Each row is a point. The points of each table are mixes of a few directions, plus a little noise. How many directions does each table use, and how many do they share? Where both have some left over, give the other angles between the two spaces (their principal angles), to ten degrees, smallest first.
In the rows, zero is written as 128.

First (7 x 2)
[[ 81 139]
 [106 133]
 [131 127]
 [ 91 136]
 [187 114]
 [126 129]
 [173 118]]
Second (6 x 2)
[[112 131]
 [171 118]
 [ 97 136]
 [125 129]
 [ 80 141]
 [184 114]]
Directions: first 1, second 1, shared 1

First (5 x 4)
[[136 156 118 109]
 [139 162 116 103]
 [124 116 133 137]
 [136 154 119 110]
 [104  52 155 183]]
Second (5 x 4)
[[130 104 134 129]
 [140  49 148 130]
 [115 208 109 126]
 [128 134 126 128]
 [125 144 124 128]]
Directions: first 1, second 1, shared 0; angles 40

First (10 x 8)
[[110 192 103 131 101 128 130 106]
 [167 108 110 123 133 121 134 138]
 [132 132 113 103 113 119  77 169]
 [112 115 169 156 161 148 170 105]
 [ 57  88 166 126  98 107 124  78]
 [153  98  83 102  81  87 114 110]
 [161 153 105 128 138 136 128 150]
 [151 128 111 125 128 125 130 135]
 [146 128 151 133 175 156 115 184]
 [ 91 139 170 154 152 151 157 107]]
Second (7 x 8)
[[118  61 136 123 124 113 114 103]
 [139 191  90 123 146 157 120 100]
 [ 95 108 137 153 119 139  68 150]
 [161  94 124 141 118 106 181 114]
 [126 159 131  99  79  84 163 152]
 [123 123 143 163 156 157 107 158]
 [134 160 135  95 155 139 142 118]]
Directions: first 4, second 5, shared 3; angles 80

First (11 x 11)
[[120 111 107 161 108 120 110 156  87 175 115]
 [ 87  73  89 150 156 166 125 140 105  80 145]
 [139 159 141 105 122 119 120 112 179 140 123]
 [182 162 172 104  99 198 127 196 141 137 121]
 [117 120 126 152 111  46 134 120  65 168 121]
 [108 125 149 111 122 156 113 145 174 104 122]
 [127 125 123 125 123  95 130 142 102 134 139]
 [ 98 112 134 119 157 133 140  88 157  70 134]
 [172 153 160 124 122 129 156 127 100 131 125]
 [115 122  99 153 157 107 137  47 135 132 120]
 [144 147 109 105 131 138 115 137 165 137 143]]
Second (11 x 11)
[[111 109 130 156 153 169 141  75 141 101 106]
 [117 115 130 146 144 156 137  94 135 111 115]
 [101  97 131 173 168 195 147  42 147  84  93]
 [135 135 127 119 120 115 124 143 124 137 135]
 [115 111 130 151 147 161 138  85 137 106 110]
 [153 154 125  87  93  69 109 206 110 169 159]
 [122 123 129 136 135 139 131 112 133 120 121]
 [134 136 128 114 117 109 123 153 124 141 138]
 [128 129 127 127 127 126 128 132 128 130 130]
 [130 132 128 123 125 121 126 138 126 134 132]
 [160 165 123  75  80  50 103 232 104 181 170]]
Directions: first 6, second 1, shared 1

First (8 x 14)
[[123 161 150 154 116 107 123 113  94 156 139 167 123  58]
 [123 155 147 149 118 110 125 116  99 150 139 160 124  70]
 [132 102 109 106 139 146 131 139 156 106 117  97 130 186]
 [130 118 120 120 132 134 128 132 139 118 124 116 128 150]
 [121 162 152 156 115 105 125 111  91 156 141 169 124  54]
 [133 103 110 107 138 147 130 140 156 106 118  96 131 185]
 [124 147 140 143 122 117 126 120 109 142 134 151 125  89]
 [136  82  94  89 147 160 133 151 180  88 110  70 135 233]]
Second (9 x 14)
[[ 89 156 127 108 138 170  92  94 125  95 120 122 131 115]
 [116 125 132 139 143 111 119 128 140 121 135 109 146 140]
 [114 140 144 170 139  85 108 129 132 135 169 123 145 131]
 [ 73 157 119 118 129 147 158 165 115 171 138 129 124 112]
 [115 144 118 143 133 146 131 142 123 163 128 126 127 125]
 [145 131 135 122 108 127 123 119 117 114 146 156 105 122]
 [249  41 138  85 100  86 199 110 122 114  22 151 129  77]
 [104 127 128 127 132 114 121 147 146 109 174 114 128 175]
 [148 130 112 139 131 165 102 118 134 129 121 123 116 154]]
Directions: first 1, second 6, shared 1

First (10 x 20)
[[166  97 124 114  81  88 124 125 116 171  51 122 153 141 207 108 121 174
  136 149]
 [137 133 145 137 160 160 125 143 164 118 186 158 130  94  90 161 120  99
  139 117]
 [108 135 116 125 120 117 132 118 104 121 109 106 118 150 131 109 137 135
  116 129]
 [ 84 157 121 136 155 148 134 121 116  91 168 114 101 137  72 127 141  99
  112 113]
 [ 89 147 113 129 131 125 134 114  98 105 125 100 106 154 108 109 143 123
  109 124]
 [118 149 148 144 185 181 127 145 171  96 227 163 117  87  48 172 123  75
  136 105]
 [129 123 121 122 110 110 129 121 112 137  95 115 130 143 153 112 131 145
  124 135]
 [173  91 124 112  73  81 124 125 115 178  40 121 157 142 220 105 120 181
  138 153]
 [158 119 149 134 149 152 122 147 171 135 171 167 143  88 114 163 113 111
  148 123]
 [119 130 120 125 118 117 130 121 111 128 108 113 124 144 138 114 133 136
  121 131]]
Second (8 x 20)
[[143 120 100 133 125 135  81 110  88 106  97 138  90 137 128 102 119 122
  109 143]
 [ 89 165 109 161 166 209 122  99 130  88 127 120  87 187  96 128 137  72
   64 123]
 [110 141 164 125 132 133 195 146 190 162 154 110 183 133 138 163 140 131
  139 113]
 [139 116 119 113 124  88  96 136  91 110 152 143 108  82 100 115 121 140
  159 129]
 [116 139 126 135 139 147 132 125 134 118 136 124 120 141 116 131 132 114
  114 124]
 [146 111 143 114 107  98 148 141 146 162 115 127 163 115 163 136 126 155
  150 131]
 [132 125  97 134 135 130  72 113  76  89 125 143  74 122  97 101 121 115
  117 136]
 [151 107 165 106  97  82 179 154 171 188 118 119 198 106 184 150 128 173
  170 128]]
Directions: first 2, second 3, shared 1; angles 60

First (11 x 32)
[[139  72  77 153  97 116 115 139 108  69 164 124 121 158  46 208 127 222
  200  91  75 177 123  62 249  83 177 116 129  72 121 159]
 [128 132 131 126 131 129 129 128 130 132 124 129 129 125 134 123 127 121
  123 131 132 124 128 134 118 131 124 128 127 133 128 126]
 [123 145 144 121 137 130 133 126 133 146 117 129 130 118 153 104 127  99
  107 140 145 114 131 148  92 141 114 132 129 144 130 118]
 [132 108 108 139 116 123 123 132 120 105 140 126 126 140  96 158 127 164
  156 115 108 146 125 102 173 111 146 123 128 107 125 139]
 [130 117 118 133 123 125 125 131 125 115 135 127 126 134 111 145 128 147
  142 120 118 139 127 116 152 120 138 125 129 116 127 134]
 [128 125 125 131 126 127 127 128 128 125 130 128 127 130 125 133 128 134
  132 126 125 131 128 124 135 125 131 126 128 125 128 130]
 [127 131 131 126 130 127 128 127 129 131 126 127 128 126 134 124 129 124
  124 130 131 125 129 131 123 130 126 128 127 131 129 126]
 [126 141 140 122 134 132 131 124 133 142 120 129 129 120 147 109 128 106
  112 136 140 117 129 144  99 138 117 130 129 142 130 121]
 [124 147 146 119 139 133 133 124 134 147 116 130 129 119 155 102 128  97
  105 140 146 111 130 150  89 142 113 132 128 145 130 117]
 [125 146 145 119 138 133 132 125 136 148 117 128 130 118 155 100 128  97
  104 140 145 111 129 150  88 143 112 132 128 147 130 118]
 [125 145 143 120 138 131 132 126 133 146 117 129 130 120 153 103 128 100
  107 140 144 113 129 148  91 143 114 131 128 145 130 119]]
Second (8 x 32)
[[155 126 117 138 135 159 143 124 144 134 130 109 107 147 136  80  89 106
  122 130 115 114  91 141  88 137 141 115 149 156 151 123]
 [135 143 136 136 130 123 137 137 135 134 128 128 120 126 132 116 131 125
  121 129 124 131 123 133 108 138 132 128 133 141 126 127]
 [137  76  89 112 130 183 113  89 125 121 131 105 130 155 119 118  75 114
  144 128 131 105 108 128 154 101 126 118 131 116 163 119]
 [108 163 158 134 125  80 129 150 120 132 125 153 140 101 130 157 180 144
  121 128 137 145 162 124 130 138 123 142 115 121  95 134]
 [138 161 147 145 132 112 147 148 141 140 127 131 114 120 138 104 138 122
  113 130 120 133 120 136  83 151 138 127 139 154 118 128]
 [144 145 138 139 119 102 148 166 145 118 126 118 102 133 126 113 132 147
  121 125 102 150 102 118 107 158 139 115 143 154 128 148]
 [106 108 122 113 123 126 108 113 110 121 128 137 151 123 119 167 140 139
  140 127 144 128 155 118 175 107 116 137 110  96 122 127]
 [102 103 117 109 128 139 100  96 105 127 129 141 159 122 119 170 136 127
  141 127 155 117 162 125 178  95 111 142 105  89 126 118]]
Directions: first 1, second 3, shared 0; angles 30
